Each point is reached from the start by the listed moves, each made once or not at all, plus a little noise. Is the number of moves made odd or even? Then give how often each move was made.
(in the rows, 128 means zero)

Moves:
(1): [149 162 109 169]
(2): [105 118 108 155]
(3): [141 129 144 140]
Start: [138 135 139 129]
Points:
[159 170 120 170] -> odd (1, 0, 0)
[150 160 115 209] -> odd (1, 1, 1)
[136 160 100 197] -> even (1, 1, 0)
[174 169 136 181] -> even (1, 0, 1)

Moves:
(1): [142 122 111 125 141  95  98 141 127 133 178]
(2): [136 115 136 118 118 118 119 111 108 161 158]
(3): [ 88 131 153 154 146 146 140 112 121 123 127]
(4): [111 129 134 133 110 140 139 166 151 152 149]
(5): [128 106 142 161 132 129 110  88 110 141 108]
(6): [127 157 107 152 115 151 117 131 127 151 117]
(7): [ 80 106 114 125 144  88 137 115 133 128 124]
(8): [135  99 130 118 156 169 122 104 102 143 125]
(9): [123 132 133 134 144 116 160 150 112 141 102]
(10): [104 131 131 111 118 117 101 121 105 138 123]
(11): [138 116 114 115 117 134 140 147  97  73 126]
Start: [133 134 110 113 126 100 145 136 123 127 113]
Points:
[  7  99 144 156 134  80 131 101 104 169 103] -> odd (0, 0, 1, 1, 1, 0, 1, 0, 0, 1, 0)
[108 106  59 123 168  92 106 115 100 171 147] -> even (1, 0, 0, 0, 0, 1, 1, 1, 0, 0, 0)
[ 84 119  90 166 131  84 126  87 108 163  79] -> odd (0, 0, 0, 0, 1, 1, 1, 0, 0, 0, 0)
[110  68  92  94 189  46 141 118  64 194 161] -> odd (1, 1, 0, 0, 0, 0, 1, 1, 1, 0, 0)
[111  76 122 111 117 151 116 123  48 136 105] -> odd (0, 0, 0, 1, 1, 0, 0, 1, 0, 1, 1)

Moves:
(1): [116 135 133 133 119 106 134 143 144 131 125 136 133 130 111 120 139 134
 132 115 133 138 141 130 138 121 126]
(2): [142 135 127 149 125 110 128 127 130 139 134 125 125 126 127 143 136 140
 136 108 127 119 120 118 116 140 127]
(3): [142 130 117 137 138 104 143 146 121 132 127 138 128 109 123 147 136 138
 138 127 146 137 107 141 111 124 105]
(4): [137 128 144 118 131 122 135 141 126 116 128 137 135 106 130 119 142 133
 128 138 126 130 141 117 126 131 144]
(5): [125 119 142 138 138 139 149 116 145 120 127 124 119 101 143 151 139 116
 144 105 128 125 137 136 113 125 101]
(6): [125 124 120 128 139 121 131 130 143 118 125 121 129 119 119 132 110 126
 127 126 128 135 126 123 137 128 131]
(7): [125 129 138 148 149 135 142 122 136 117 126 133 114 119 120 148 141 109
 134 122 131 138 135 125 120 115 123]
(8): [134 127 118 124 123 132 128 129 137 138 111 113 121 123 122 142 144 135
 112 125 118 124 128 115 141 126 114]
(9): [122 108 113 124 113 101 114 145 127 139 146 139 133 142 131 121 128 146
 125 123 133 139 109 118 117 146 156]
(10): [130 139 127 118 113 111 123 137 128 142 133 150 143 129 126 130 122 139
 125 135 127 136 115 103 130 123 134]
(11): [119 130 134 121 127 140 144 122 125 120 104 104 116 135 122 135 132 124
 132 127 132 135 139 123 117 111 126]
(12): [136 120 123 147 127 115 149 115 145 129 143 140 120 112 123 137 138 152
 149 123 143 110 125 127 114 122 113]
(13): [139 120 112 128 140 122 126 139 136 140 157 130 144 134 133 119 135 134
 140 116 137 121 117 119 118 109 128]
(14): [151 111 131 128 113 120 119 140 125 131 133 153 144 140 130 151 129 130
 126 124 125 133 115 136 129 130 139]
(15): [127 123 137 133 120 150 144 134 128 136 111 130 133 127 118 132 138 124
 144 127 119 124 124 133 109 142 119]
(16): [139 113 140 134 131 121 132 151 152 120 120 116 106 100 115 135 146 124
 141 119 156 137 124 132 111 120 111]
(17): [140 117 119 123 119 123 115 122 115 145 136 132 125 124 131 118 122 134
 121 126 131 133 131 129 133 130 137]
(18): [130 106 132 133 148 118 117 142 131 121 140 137 137 113 119 127 139 138
 151 111 153 138 102 108 126 119 126]
(19): [131 121 126 118 120 125 138 147 121 132 152 130 124 126 120 135 125 134
 132 123 133 130 122 124 126 127 135]
(20): [117 135 131 127 120 144 129 101 123 122 116 125 131 145 126 128 118 130
 111 142 140 136 144 118 127 143 127]
(21): [155 120 140 129 156 135 140 135 127 120 134 142 106 120 121 125 127 147
 122 118 135 148 114 112 128 127 153]
(22): [142 123 134 117 139 120 141 117 148 126 154 125 137 115 119 144 130 149
 132 127 132 128 105 124 126 119 135]
(23): [122 116 137 135 122 132 132 131 130 127 122 123 134 113 135 121 127 128
 124 124 129 120 124 131 125 130 127]
(24): [136 128 122 120 129 129 131 139 122 134 116 138 128 118 130 136 147 129
 130 126 149 122 107 128 117 136 139]
Start: [109 153 138 130 136 138 140 127 132 140 138 132 138 154 144 111 131 135
 109 140 115 125 129 143 111 106 115]
Points:
[115 115 145 149 132 117 212 132 159 146 131 136 130  79 124 186 170 187
 147 102 185 137  92  90  60  73  42] -> even (0, 0, 1, 0, 1, 0, 0, 1, 0, 1, 1, 1, 0, 0, 0, 0, 0, 1, 1, 1, 0, 0, 1, 0)
[139 108 143 159 125  59 155 178 188 149 136 158 128  88  98 137 227 215
 144  92 213 135  91  77  66 132 116] -> even (1, 1, 0, 1, 0, 0, 0, 1, 1, 0, 0, 1, 0, 0, 0, 1, 0, 1, 0, 1, 0, 0, 0, 1)
[180 101 137 129 184 143 249 140 196 166 174 154 104  64  99 201 189 195
 162  75 166 141  61  74  50  53 109] -> even (0, 0, 0, 0, 1, 1, 1, 1, 0, 1, 1, 1, 1, 0, 1, 0, 1, 0, 1, 0, 1, 1, 0, 1)
[129 148 180 101 104 119 190 122 181 133 115 146 164 128 120 179 173 173
  97 127 121 158 142  94 107  83 108] -> odd (1, 0, 0, 1, 1, 0, 0, 1, 0, 1, 1, 0, 0, 1, 0, 0, 0, 0, 0, 1, 0, 1, 0, 0)
[154 118 156 207 132  70 210 172 196 143 102 133  98  83  92 210 218 169
 155  74 173 134 109 140  52  63  47] -> even (1, 1, 1, 0, 0, 0, 1, 1, 0, 0, 1, 1, 0, 1, 0, 1, 0, 0, 0, 0, 0, 0, 1, 0)
[167  91 180 145 146  78 183 201 202 174 176 173 171  24 116 141 229 190
 193  57 197 129  53  87  37  86 105] -> odd (1, 1, 0, 1, 1, 0, 0, 0, 0, 1, 0, 0, 1, 0, 1, 1, 1, 1, 0, 0, 0, 1, 1, 1)
[181  73 138 153 181  60 163 241 160 152 167 215 159  88 112 151 230 197
 135  74 194 176  34  89  72  82 159] -> even (1, 0, 1, 1, 0, 0, 1, 1, 1, 0, 0, 0, 1, 1, 0, 0, 0, 1, 0, 0, 1, 0, 1, 1)
[150  99 166 154 186 143 236 180 169 120  92 162 108  86  76 228 203 158
 154  66 194 195  77 105  59  87  86] -> even (1, 0, 1, 0, 1, 1, 1, 1, 0, 0, 1, 0, 0, 1, 1, 0, 0, 1, 1, 1, 1, 0, 0, 1)
